Every row gives one point. A path goes straight from each point to the next, and from the last back to the first. The post is the endless flat space through its rows: a point in 2 columns, a line in 3, a plane in 4, and so on, so that a path can go around it. How many times does the path go around the post? Going back the other way cancels.

Post, 2 rows:
[[ -8  26 -23]
 [ 32 -10   7]]
Path:
[[ 18  43   5]
 [ 16  19 -38]
 [ -2   7 -35]
 [ 37   2  -9]
 [ 39  23   2]
 [ -8  32 -10]
 [  0   5   0]
 [  1 -16 -24]
 [-12  35 -60]
 [ 59   0  15]
 [-18  52 -10]
 [-11  32  -4]
 [ 50   9  25]
 [ 18  20 -49]
 [ 27 -13  -9]
 [  2 -26  10]
 [  5   5  16]
 [ 24  28  32]
 [  1  34  14]]
Times around: 0

Post, 8 rows:
[[-28 -19   5   1   6   6  38 -32 -28]
 [ 13  26 -19 -27  33 -22 -17   6  26]
 [-37   1  -2  28  -3  31 -27 -13   3]
 [ 18 -14  29 -29 -19  23 -11 -14   7]
 [-23  -2  45   3 -26 -13  28   6 -11]
 [  7  13 -18  -1 -37 -10 -36  35  10]
 [-14   3  -2  39   1  16 -21 -25 -23]
 [  5  15 -19  11  33   9 -34  30   7]]
Path (21 x 9):
[[-19  19 -20 -17 -10 -37   5  39  34]
 [  9   6  24 -12 -17  39   8   6  14]
 [  8  35  -6 -30 -42  17 -52 -23  12]
 [-20 -10  10   4  27  36  -9 -28 -19]
 [-45 -12  33  30   2  18 -35 -58   1]
 [-40 -10 -28  -6 -17 -25  24   2   6]
 [ 10   0  20  18  -8   8   1 -22  19]
 [ 16  16   0 -21 -35   9 -36 -19  23]
 [-15  18  -9  -4  27   1  12  -2 -21]
 [-47   6 -14  32  24   6 -23 -47 -26]
 [  2  11 -11   7  27   3 -41  19  16]
 [ 33   1  17  29 -41 -25 -38   0   3]
 [-11 -15   3  45 -13   3 -60   9   7]
 [-60  11 -19   5 -41 -23 -52  24  12]
 [-34  10  36  -8 -11   0 -13 -29  15]
 [-11 -37  14   1 -11 -26  11  13 -30]
 [  0 -11  24   5  25 -16  14 -32  25]
 [ -3   4  20  21 -12  26  -3  14  19]
 [ 21   8 -18 -29   5  16 -21   7  10]
 [-25   4  16  -2 -20  60   3  12   5]
 [ 19  -4   7 -15  15  20  31  22  18]]
Times around: 2

Post, 17 rows:
[[-18 -17  15  15  -4   1  -2   0  -3   6   5  37   8  -1  -4  -9   6  -4]
 [-28 -10 -21  -2 -23  25  -1   3   9   5  -2  13   6  -3  19 -15  -8  -9]
 [-19 -13   4  -2  16 -23  -2 -11 -41 -18 -13  22  12  11 -23 -24   8 -30]
 [-18  15 -20  -3  39  20  18 -20 -18 -14  -2  -6 -17   9 -51  -4 -23  -2]
 [-21 -15  19 -24 -15  -6   4   8   4  -9   6   3   4  -4   2 -19   9  13]
 [ 19  20  23 -20   5 -16   9  37 -15 -40 -23 -21  31 -32  39  32 -25  10]
 [ -7 -26 -12 -26 -21  10 -13  -3  23 -10  28  24  -8 -24   3  -4  -2   0]
 [ -2  59 -10   6 -24 -23 -25 -12   2  60 -44  42   5  22 -39  16  18  21]
 [-15  -3  -9  -1  -4  30  -3 -20  -4 -20  11  -8 -35 -10   8  -5  -8  46]
 [ -1   5  14  -4  -2  13  -1  15   8 -36  -3  -7 -13 -23   1 -13   6   0]
 [-14   1 -18  15   8  -2  -6  17   2  -8   9 -10  10  -9   8   3   3   0]
 [ -6 -12  -7  -6   0  -1  -7  15  -6  15 -17  27  -5  18 -12  -1   9   1]
 [-10  48  39 -20 -10 -36 -16  20  11 -22 -25 -18 -30 -15  22  21 -19  -8]
 [ -2   4   2  16 -42   1  11  13  -5  -1  24  -8 -31 -29  18   0   8  -3]
 [ -7 -11  -6 -10  -2  10 -20  18  -3  15 -15 -16  18 -49   5  14 -24 -17]
 [ -5   8  -4  14 -30   6 -14  10   4  -8   5 -13   1   0  -2  15 -19   4]
 [-22  -6  25 -22 -16   4  -4   7   1 -17  10  -5   4  -3  17  15  26 -11]]
Path, 26 rows:
[[-32 -11   2  11  11  -1   5  -1 -13  16 -22  -8 -38   6  -3  19   1  36]
 [ -1 -27  14   6 -33   2 -20  13 -30   7 -13   4 -38 -19 -12  14 -20 -12]
 [ -1  30  -8 -20 -12  -5 -38   7   4  30   3  30   4  14 -22  36  22  18]
 [ 18 -35  -9 -33  -7   1   2  -3 -22 -18  20   5  10 -44 -15 -24   9  -4]
 [  7   5  16  17  -2   9  18   5 -33   8 -17   1  -8 -18   3 -14  -1  -6]
 [  4   6  -7  48 -28 -21  -5   5 -30  -6 -11 -17   3 -12  37  22  -5   1]
 [ 10 -17   3 -28  -6  10 -11  -3   0 -38  -7  15  -6 -28  -7   1  -2  13]
 [-21  12  22 -39   5 -23 -11  28  -6 -22  -4  -7  19 -37  17  -7  -5  -1]
 [ -1  22  13  -6 -18  -9 -10   5  -5   8 -10   8  -1 -23  24  -9  -6  17]
 [-11  13  -2   3 -15  16   0 -18 -17   5 -22   5  22  -4  -8  -1  -7  -7]
 [  7  -7  -1  -2 -20 -14 -18 -20  -9 -13   0   5  -9 -14   2  35  14  17]
 [-36 -11 -10 -12   4   6  15  11 -12 -17  15 -12   7 -10 -12   3 -14   7]
 [-17  10   9 -17  18  18  -1  38  -6 -56  -9 -18  -7 -40  18 -27 -20  -6]
 [ 10 -13  -7   3   9 -24 -22   1 -28  20   0  52 -30   2   2   4  22   7]
 [ 15  -8   1 -17  -2   3 -15   5   7 -16  12 -12   5 -33  -2  -7   4  34]
 [  5 -31  25  10 -21   2  -8   9  23   4   8  27 -26 -38  22 -27  11 -23]
 [-36 -10  23  17   5  -8  -2  34  18 -38 -24 -10 -21  16   0 -10  13  -3]
 [-23  22   7 -34 -11 -19   7  20  14 -37   7   8  -7 -21  -1  -5  -5   5]
 [  4   3  11  -7 -21  11 -31 -31 -29 -24  20  32 -17 -20  -3   4  -6  -9]
 [  3  12  19   9 -43 -21 -48  -6 -16 -14  -9 -10 -21  27   1   2  -9   0]
 [ 21  12 -13  -4 -25  -7  -2  14  -9   0 -11  -1  30   9  12  28  11   2]
 [ -4   9   9 -21 -12  -8  -7  14  16 -21 -11  -7  -8 -22  -3  17  -8 -15]
 [-27  -2  14   5   0  26  -9  37  -4 -19 -30  -2 -13   5 -28  -6 -36  -5]
 [ 13   0   2 -34  -9 -15 -41  -4  -8 -39   4  29   1  -7  17  23  17  -5]
 [  7  17  -1   7   4  -1   5  11  -6 -10   7   4   0   8   1  18 -13   0]
 [-10  -8   3  20  11 -21   2   3  27  15  35  -8   8 -17  14  12  -6   5]]
Times around: 5
